Each row is a point. Two turns around zero, p and q, are shown by what they do to some points. Write where each new point lands after one turn and then the other. Backwards means that the second turn is done in reverse. Each puzzle has new turns, and all numbers are rounded.

Turn p:
+0.40, +0.24 => +0.05, -0.46
-0.01, +0.50 => +0.46, -0.20
+0.03, -0.36 => -0.34, +0.13
-0.25, -0.56 => -0.40, +0.46
-0.17, +0.19 => +0.24, +0.07
Turn q:
-0.07, -0.41 => -0.39, +0.16
+0.21, -0.09 => -0.13, -0.19
+0.49, +0.40 => +0.28, -0.57
-0.24, -0.28 => -0.22, +0.29
-0.38, +0.38 => +0.45, +0.29
Where do these land?
p, then q: -0.61, +0.03 => +0.46, -0.40
q, then p backwards: +0.57, +0.14 => +0.53, +0.26
p, then q: -0.11, -0.25 => +0.24, +0.13
p, then q: +0.15, +0.08 => -0.17, +0.03

Turn p:
+0.32, +0.25, +0.01 => -0.22, +0.33, -0.09
-0.29, +0.34, +0.18 => -0.38, -0.21, +0.20
-0.24, +0.23, -0.17 => -0.23, -0.26, -0.14
+0.21, -0.82, -0.02 => +0.83, +0.14, +0.04
Turn q:
+0.72, +0.50, -0.12 => +0.73, -0.47, -0.17
+0.06, -0.35, -0.27 => -0.19, +0.05, -0.40
-0.29, +0.52, +0.23 => +0.27, +0.18, +0.55
+0.03, +0.04, -0.14 => +0.09, +0.06, -0.10
-0.23, -0.44, +0.22 => -0.54, +0.02, +0.06
-0.29, -0.28, +0.07 => -0.37, +0.17, +0.05
Where do these land?
q, then p: +0.47, -0.48, +0.16 => +0.53, -0.41, -0.16
q, then p: -0.16, +0.10, -0.54 => -0.38, +0.17, -0.39
q, then p: -0.28, +0.26, -0.05 => -0.30, +0.21, +0.13
p, then q: +0.24, -0.42, +0.55 => +0.24, -0.56, +0.40
p, then q: +0.09, +0.34, -0.26 => +0.05, +0.43, -0.09
q, then p: -0.37, +0.20, +0.13 => -0.30, +0.10, +0.31

Turn p:
-0.37, -0.25, +0.06 => -0.20, -0.40, -0.06
+0.07, -0.02, -0.37 => -0.28, +0.24, +0.10
-0.02, -0.07, -0.67 => -0.56, +0.29, +0.23
+0.01, +0.34, +0.66 => +0.70, -0.24, -0.01
+0.31, +0.00, +0.31 => +0.33, +0.11, -0.27
Turn q:
-0.13, +0.13, -0.19 => +0.16, +0.10, -0.18
+0.27, +0.33, -0.58 => +0.72, -0.04, -0.05
+0.30, +0.29, +0.19 => +0.13, +0.17, +0.41
+0.24, -0.28, -0.09 => +0.02, -0.37, +0.08
-0.38, -0.58, +0.57 => -0.89, -0.11, -0.10
-0.30, +0.11, +0.09 => -0.13, +0.26, -0.16
Where do these land?
p, then q: -0.35, -0.03, -0.40 => -0.45, +0.21, -0.19
q, then p: +0.49, +0.35, +0.31 => +0.63, -0.15, -0.19
p, then q: -0.62, +0.05, -0.36 => -0.70, +0.08, -0.14
p, then q: +0.21, +0.18, +0.42 => +0.30, -0.25, +0.32
q, then p: +0.18, +0.01, -0.05 => +0.07, +0.02, -0.17
q, then p backwards: +0.09, -0.56, +0.07 => -0.49, -0.29, +0.00

Turn p:
-0.25, +0.05, +0.27, -0.52 => -0.61, +0.02, -0.08, -0.17
+0.10, -0.14, -0.13, +0.55 => +0.55, -0.03, +0.22, +0.00
+0.01, -0.32, -0.49, +0.43 => +0.49, -0.34, +0.33, +0.27
+0.55, -0.08, +0.00, +0.23 => +0.49, -0.06, -0.35, -0.05
-0.11, +0.45, +0.07, +0.22 => +0.05, +0.50, +0.11, +0.08
-0.56, -0.12, +0.22, -0.24 => -0.51, -0.04, +0.35, -0.23
+0.25, +0.17, +0.06, -0.67 => -0.46, -0.04, -0.57, +0.10
Turn q:
-0.19, -0.38, +0.32, -0.02 => -0.18, -0.02, +0.47, -0.18
+0.44, -0.18, -0.57, +0.33 => +0.11, -0.64, -0.25, +0.42
+0.03, +0.17, +0.11, +0.06 => +0.17, +0.13, -0.01, +0.00
-0.69, +0.37, +0.03, -0.08 => -0.31, +0.71, -0.03, +0.15
-0.09, -0.03, +0.00, +0.44 => +0.11, +0.00, +0.23, +0.37
+0.08, +0.17, +0.48, -0.71 => +0.03, +0.30, -0.11, -0.82
+0.43, -0.12, -0.36, -0.03 => +0.07, -0.48, -0.30, +0.04
Where do these land?
q, then p: -0.09, -0.04, -0.40, +0.22 => +0.30, -0.03, +0.36, +0.00
p, then q: -0.99, +0.25, +0.06, -0.30 => -0.13, +0.91, +0.53, -0.05
q, then p: +0.30, -0.11, +0.34, +0.19 => +0.07, -0.12, -0.39, -0.30
q, then p: +0.58, +0.13, -0.01, +0.06 => +0.25, -0.40, -0.35, +0.10
q, then p backwards: +0.19, -0.22, +0.01, -0.17 => +0.00, -0.31, +0.12, -0.08

Turn p:
-0.60, +0.19, +0.07, -0.20, +0.36, -0.06 => -0.18, +0.25, +0.13, +0.01, -0.25, -0.63
-0.14, -0.13, -0.15, -0.35, -0.20, +0.35 => +0.26, +0.17, -0.38, +0.02, -0.32, +0.00
-0.64, +0.08, -0.56, +0.08, -0.30, -0.34 => -0.04, +0.88, -0.03, +0.29, +0.25, -0.14
+0.11, -0.13, +0.36, +0.07, -0.05, -0.31 => -0.07, -0.29, -0.04, -0.07, +0.38, -0.13
+0.74, -0.12, -0.01, +0.12, +0.20, -0.27 => -0.09, -0.34, +0.22, -0.48, +0.27, +0.46
+0.94, +0.25, +0.35, +0.13, -0.08, +0.22 => +0.37, -0.79, +0.32, -0.11, +0.02, +0.52
-0.40, -0.13, -0.07, +0.15, +0.06, +0.42 => -0.24, +0.12, -0.22, +0.35, -0.38, -0.05
Turn q:
-0.29, -0.07, +0.34, -0.17, -0.05, -0.07 => -0.35, -0.20, +0.06, +0.11, +0.08, -0.24
-0.03, +0.36, -0.08, +0.02, +0.51, -0.21 => +0.52, -0.34, +0.10, +0.15, +0.01, -0.13
+0.39, +0.05, -0.17, +0.10, -0.10, -0.23 => +0.21, +0.11, -0.12, -0.17, -0.39, +0.07
-0.21, -0.03, -0.33, +0.12, +0.04, +0.08 => +0.11, +0.11, +0.32, +0.00, +0.13, +0.19
+0.36, +0.17, -0.20, +0.61, -0.45, -0.49 => +0.14, -0.05, +0.06, -0.72, -0.64, +0.26
-0.21, -0.98, +0.26, -0.31, +0.31, +0.71 => -0.66, +0.22, -0.25, +0.87, +0.53, +0.44
-0.15, +0.47, +0.54, -0.25, -0.10, +0.47 => -0.16, -0.13, -0.33, -0.19, +0.62, -0.51
+0.14, +0.01, -0.34, -0.13, -0.16, -0.26 => +0.15, +0.28, +0.16, -0.04, -0.34, -0.08
Where do these land?
q, then p: -0.06, +0.05, -0.02, -0.11, -0.30, +0.39 => +0.00, +0.16, +0.32, -0.13, -0.20, -0.28
p, then q backwards: -0.19, -0.51, +0.25, +0.24, -0.37, -0.38 => -0.04, +0.00, +0.48, -0.20, +0.15, +0.64
q, then p: -0.04, +0.23, -0.46, -0.72, -0.34, +0.30 => +0.18, -0.03, +0.89, -0.09, +0.26, -0.30
q, then p: -0.18, +0.34, +0.23, -0.10, +0.22, -0.15 => -0.25, -0.07, -0.14, -0.30, +0.32, +0.03
q, then p: -0.27, -0.01, -0.29, +0.35, +0.27, -0.20 => +0.00, -0.56, -0.26, +0.04, -0.10, +0.07
p, then q: +0.81, +0.12, +0.45, +0.11, -0.28, +0.05 => -0.26, +0.20, -0.53, +0.54, +0.03, +0.54
p, then q: -0.08, -0.23, -0.16, +0.24, +0.79, -0.01 => -0.49, -0.06, +0.49, +0.01, +0.32, -0.42
